Rows are points. Each copy is the shape, with its points in the same order, turned, moved and blurred by noise. Some copies are also mirrored. Which?

Shape, 7 rows:
[[ 2.0 -1.7]
 [-9.0  0.1]
 [-1.8 -5.4]
 [-6.0  3.2]
 [-0.3  2.8]
 [ 2.0  1.0]
 [ 2.7 -0.1]]
Copy 1:
[[-0.8  3.5]
 [ 3.8 -7.1]
 [ 4.3  2.1]
 [-0.5 -6.0]
 [-3.1 -1.4]
 [-3.2  2.1]
 [-2.5  2.9]]
Copy 1 is: only turned
Copy 2, 7 rows:
[[ 4.8  0.4]
 [-7.6  2.4]
 [ 1.7  5.5]
 [-4.7 -1.8]
 [ 1.2 -3.8]
 [ 3.3 -2.0]
 [ 5.1 -1.0]]
Copy 2 is: mirrored

Shape, 8 rows:
[[-3.2  9.5 -2.4  1.9]
 [-2.2  0.0 -0.7 -3.7]
 [ 0.9 -0.6 -2.3  0.6]
 [-2.8 -0.5 -1.5  4.3]
 [ 1.0  0.5  0.3 -2.7]
 [-0.4  1.0  0.6 -2.4]
 [-3.6 -1.0  8.1 -0.9]
 [ 6.6  6.5  4.4 -3.4]]
Copy 1:
[[-1.3 -8.4  5.5 -4.1]
 [ 1.0  2.3  2.1 -3.8]
 [ 0.5 -0.4  0.4  0.9]
 [-2.7 -2.8 -2.3 -0.9]
 [ 3.6  0.7  1.3 -1.9]
 [ 2.9  0.1  1.3 -2.9]
 [ 4.5 -0.3 -5.0 -8.3]
 [11.1 -4.2  3.5 -1.6]]
Copy 1 is: only turned
Copy 2:
[[ 1.8 -3.8 -2.3 -7.4]
 [ 0.6 -3.5  4.3  1.7]
 [-2.1  0.9  1.8  1.7]
 [ 2.7  3.7 -0.2 -0.9]
 [-1.7 -2.7  2.1  2.6]
 [-0.2 -3.3  2.1  1.6]
 [ 7.2 -3.1  0.5  6.0]
 [-3.9 -9.7 -5.0  3.5]]
Copy 2 is: only turned
Copy 3:
[[-8.9  3.2 -2.1  1.3]
 [ 0.0 -1.0  1.9  4.9]
 [-0.7 -2.3  1.6 -0.8]
 [-0.7 -2.4 -4.0 -0.8]
 [ 0.2  0.0  3.7  2.3]
 [-0.1  0.4  2.2  2.8]
 [ 5.6  4.3 -2.5  4.2]
 [-0.6  7.9  7.6 -0.6]]
Copy 3 is: only turned
Copy 4, 8 rows:
[[ 2.2  9.0 -5.9  1.6]
 [ 2.0 -0.8 -1.9 -4.2]
 [-0.3  0.7  0.5 -0.8]
 [ 0.5  4.3  2.4 -2.6]
 [ 3.7 -1.2 -1.2 -0.8]
 [ 3.3 -0.9 -2.0 -2.9]
 [ 9.6  1.8  1.3 -6.9]
 [10.0 -1.4 -2.7  5.1]]
Copy 4 is: only turned

Shape:
[[ -4.6   2.6   1.2  -4.1   2.0   0.6]
 [ -2.7  -3.2  -0.8  -3.3   1.8  -4.5]
 [ -5.9   0.4  -0.9  -0.1   2.1  -0.4]
 [ -2.0  -1.8   0.1   1.4   2.3   2.8]
 [  1.3  -3.5   2.1   2.5   2.7  -4.8]
 [ -6.4   3.8   1.3   1.7   1.2  -3.1]
 [ -5.4  -4.3  -3.2  -4.7  -5.2   2.4]
 [  2.7   0.7 -11.5   2.1  -4.2  -2.6]
 [ -4.1   1.9  -4.3   2.9  -3.6  -3.5]
 [ -0.7  -2.7   1.1   1.6  -1.3  -2.0]
 [ 13.9  -3.9  -1.5   2.4   0.1  -3.9]
 [  0.3  -3.3   0.3   3.2   3.5  -2.5]]
Copy 1, 12 rows:
[[-3.4  0.9 -1.2 -2.5 -0.9 -4.3]
 [ 0.2 -2.4 -3.7  3.6  1.0 -5.0]
 [-3.7 -2.8 -1.5 -1.4  0.9 -2.5]
 [ 1.0 -1.9  0.7 -1.3  0.7  0.7]
 [ 2.5 -4.0  2.3  5.3  1.9 -2.2]
 [-6.6 -3.2  2.4 -0.4  1.4 -4.1]
 [-2.5 -2.0 -7.8  0.2 -5.4  1.8]
 [-5.0  2.6 -4.9  9.2  4.2  6.0]
 [-7.8 -2.4 -1.8  4.8  1.1  1.1]
 [-0.1 -3.8  0.3  4.0 -1.2 -0.2]
 [ 8.2  3.3  3.8 13.4  1.8  2.8]
 [ 2.1 -4.0  1.9  3.2  3.2 -0.4]]
Copy 1 is: only turned
Copy 2:
[[ -0.8  -3.0  -4.5   3.5   1.4   0.7]
 [  0.8  -4.5  -1.1  -2.7   4.6  -1.3]
 [ -3.6  -2.8  -1.1   2.2   2.8  -1.0]
 [ -2.7  -1.5  -0.4   0.0  -2.1  -3.3]
 [ -2.2  -5.2   1.2  -6.5  -0.5   0.0]
 [ -5.6  -4.7  -0.1   2.6   2.7   3.4]
 [  4.4  -2.2   2.6   5.2   3.3  -5.5]
 [  1.9   6.9   8.1  -2.5   4.2   1.6]
 [ -2.7  -0.9   6.0   1.5   4.2   2.4]
 [ -0.5  -4.5   3.0  -1.9  -0.7  -0.9]
 [  4.9   1.3   4.8 -13.0  -5.9   2.0]
 [ -3.2  -3.1   0.8  -5.3  -0.6  -1.6]]
Copy 2 is: mirrored
Copy 3 (12 x 6):
[[  0.9   7.0  -0.1  -1.5  -3.1   1.1]
 [  4.5   2.1  -4.0  -3.4   0.1   1.4]
 [  4.6   4.8   1.3  -0.5  -1.4   2.7]
 [  2.1   1.3   4.4  -2.0  -0.1   0.9]
 [  4.0  -4.4  -1.4  -2.5  -2.7   1.2]
 [  5.2   4.3   0.0   2.9  -5.2   2.7]
 [  3.4   6.8  -0.5  -0.6   6.5  -3.8]
 [  0.2  -1.7  -2.9   6.1   8.7   6.0]
 [  5.1   2.1  -1.4   6.2   1.7   2.8]
 [  3.7  -1.4  -0.3   0.1  -0.2  -1.3]
 [ -4.9 -12.6  -3.3  -1.5   2.7   1.3]
 [  3.9  -3.3   0.9  -2.4  -1.2   2.5]]
Copy 3 is: only turned

Shape:
[[-3.0 -6.7 -3.6  1.2 -3.7  2.2 -0.2  5.1 -3.4]
 [ 0.3  2.5  0.8 -1.2 -6.3 -4.0  3.9 -3.0  2.9]
 [ 2.1 -6.6 -0.8 -2.0 -1.4  3.7  2.1  5.0 -3.6]
 [ 4.1  1.5  0.5  2.6 -0.4 -0.6  2.5 -5.1  1.7]
 [ 2.5  6.0 -3.8 -2.2 -4.5  2.8 -4.4  2.5 -3.4]
 [ 1.0  7.2 -1.1 -8.2  0.4  3.2  0.9 -5.7 -7.4]
 [-1.5  6.5 -0.3  0.9 -0.6  0.7  2.5 -2.3  2.0]
 [-0.4 -6.6 -6.5 -2.0 -1.6  1.2 -1.4  4.2  0.9]
 [ 4.0  5.5 -0.1  0.2 -1.3  2.3 10.3 -3.3  3.2]
 [-1.2  4.0  0.1  1.9  0.0  0.9  6.0 -4.0  1.5]
 [ 0.0 -6.3  3.6 -1.6 -1.0  2.0 -0.9  5.1 -4.8]
 [ 2.3  3.3 -1.5  3.3 -2.5 -2.2  6.8 -4.2 -2.9]
 [ 1.7 -5.1 -1.1 -2.5  4.1 -1.5  1.7  6.9 -4.6]
 [ 2.4 -5.8 -2.6 -0.1  0.8  3.4  0.5  1.4 -0.6]]
Copy 1:
[[ 5.2 -2.1 -4.1 -3.0  0.2 -3.6 -2.7 -7.7 -1.4]
 [ 1.0  4.2  1.1 -5.2 -2.2  3.8 -1.9  3.1 -5.6]
 [ 6.6 -6.5 -3.3 -0.1  0.6  0.3 -0.9 -4.9 -2.8]
 [-1.6  1.8  4.0  0.5  2.5  1.4 -0.8  2.3 -5.5]
 [ 2.9  0.5  7.5 -1.9 -4.8  2.6 -0.6 -6.9  1.2]
 [-3.8 -7.9  9.1 -5.1 -6.6  2.8  1.4 -0.8 -2.4]
 [-1.3  2.9  5.2 -5.5  1.2  1.6  2.6  0.8 -1.6]
 [ 1.8 -1.2 -6.0 -0.5 -0.5  1.6 -2.1 -7.9  0.3]
 [ 0.1  0.3  4.8 -4.6  4.1  6.8  4.3  2.7 -7.9]
 [-2.0  0.8  3.4 -5.8  3.1  1.2  2.6  2.0 -4.3]
 [ 7.5 -5.8 -2.5 -0.1 -1.5 -3.6 -1.7 -1.5  0.5]
 [-0.5 -0.2  5.7 -5.4  3.3  1.6 -3.4  0.7 -7.8]
 [ 4.5 -8.2 -2.9 -1.7  3.4  1.8 -4.3 -2.5  2.3]
 [ 1.7 -3.8 -3.0  2.1  2.0  0.1 -0.4 -4.5 -2.0]]
Copy 1 is: mirrored
Copy 2 (14 x 9):
[[ 5.9  2.5  1.1 -3.5  4.1  1.6  3.1 -4.4 -4.9]
 [-5.9  4.7 -2.2  3.3 -0.4 -3.2  2.7  0.9 -1.4]
 [ 4.4  2.6 -0.4 -8.0  3.0 -0.6 -0.5 -0.1 -3.8]
 [-0.7  2.7 -6.1  3.0 -1.5 -1.5 -2.6  1.9  2.5]
 [-0.1 -2.8  2.4  2.6  9.2 -2.2 -0.3 -0.1  0.5]
 [-8.6 -0.8  1.6 -0.3  7.7  2.0 -8.2  2.5  2.2]
 [-2.7  2.3  0.6  5.0  0.3  1.3  0.9  1.9  3.5]
 [ 5.2  6.2  0.0 -3.1  4.8 -1.4  1.8 -5.4  0.8]
 [-2.7  7.8 -2.8  4.6 -0.2 -1.2 -2.4  9.3  2.3]
 [-2.2  5.0 -0.9  5.4 -1.5  2.5 -1.2  3.3  1.4]
 [ 2.3 -2.0  0.8 -7.2  1.8  0.1  1.9 -2.2 -4.3]
 [-2.0  4.3 -2.3  6.3 -1.3  0.1 -5.1  2.3 -2.7]
 [ 5.2  2.4  3.7 -6.9  0.2 -3.5 -3.6 -1.6 -1.4]
 [ 4.5  3.5 -2.9 -4.0  2.5 -0.1 -1.3 -1.7  0.0]]
Copy 2 is: only turned
Copy 3:
[[ 3.0  3.6  0.8 -1.3  6.6 -1.1 -0.9 -5.7  1.4]
 [ 0.5 -4.5 -0.8  0.9 -4.9  7.2  1.7 -3.3  1.7]
 [-2.9  2.5 -0.5 -1.2  7.7  1.4 -1.7 -7.8 -0.9]
 [-3.4 -3.0  2.5 -1.4 -4.2  5.2 -2.3 -1.4 -4.9]
 [-2.0  5.6 -3.6  1.1 -5.3 -1.0  3.7 -5.3 -3.5]
 [-6.5  4.0 -3.8  3.3 -1.8  8.1  7.6  1.2 -6.8]
 [-3.8 -2.5  1.5  1.3 -5.2  1.7  3.3  1.0 -0.1]
 [ 2.7  0.4 -4.3 -4.3  5.2 -2.1 -1.6 -4.9 -1.4]
 [-8.7 -7.4  3.2 -1.9 -3.8  5.5  4.3 -4.5 -0.9]
 [-4.1 -3.9  4.5  0.3 -2.8  4.1  2.6  0.7 -0.7]
 [-2.2  5.3 -1.1  2.4  7.0  2.6 -4.4 -5.4  0.7]
 [-1.4 -3.6  5.6  2.2 -2.7  6.7  3.3 -4.3 -4.8]
 [-1.8 -0.8 -1.9  3.7  8.2 -0.8 -3.2 -5.4 -3.9]
 [-2.2  0.2  0.1 -3.9  4.8  0.5 -2.7 -3.9 -2.9]]
Copy 3 is: mirrored
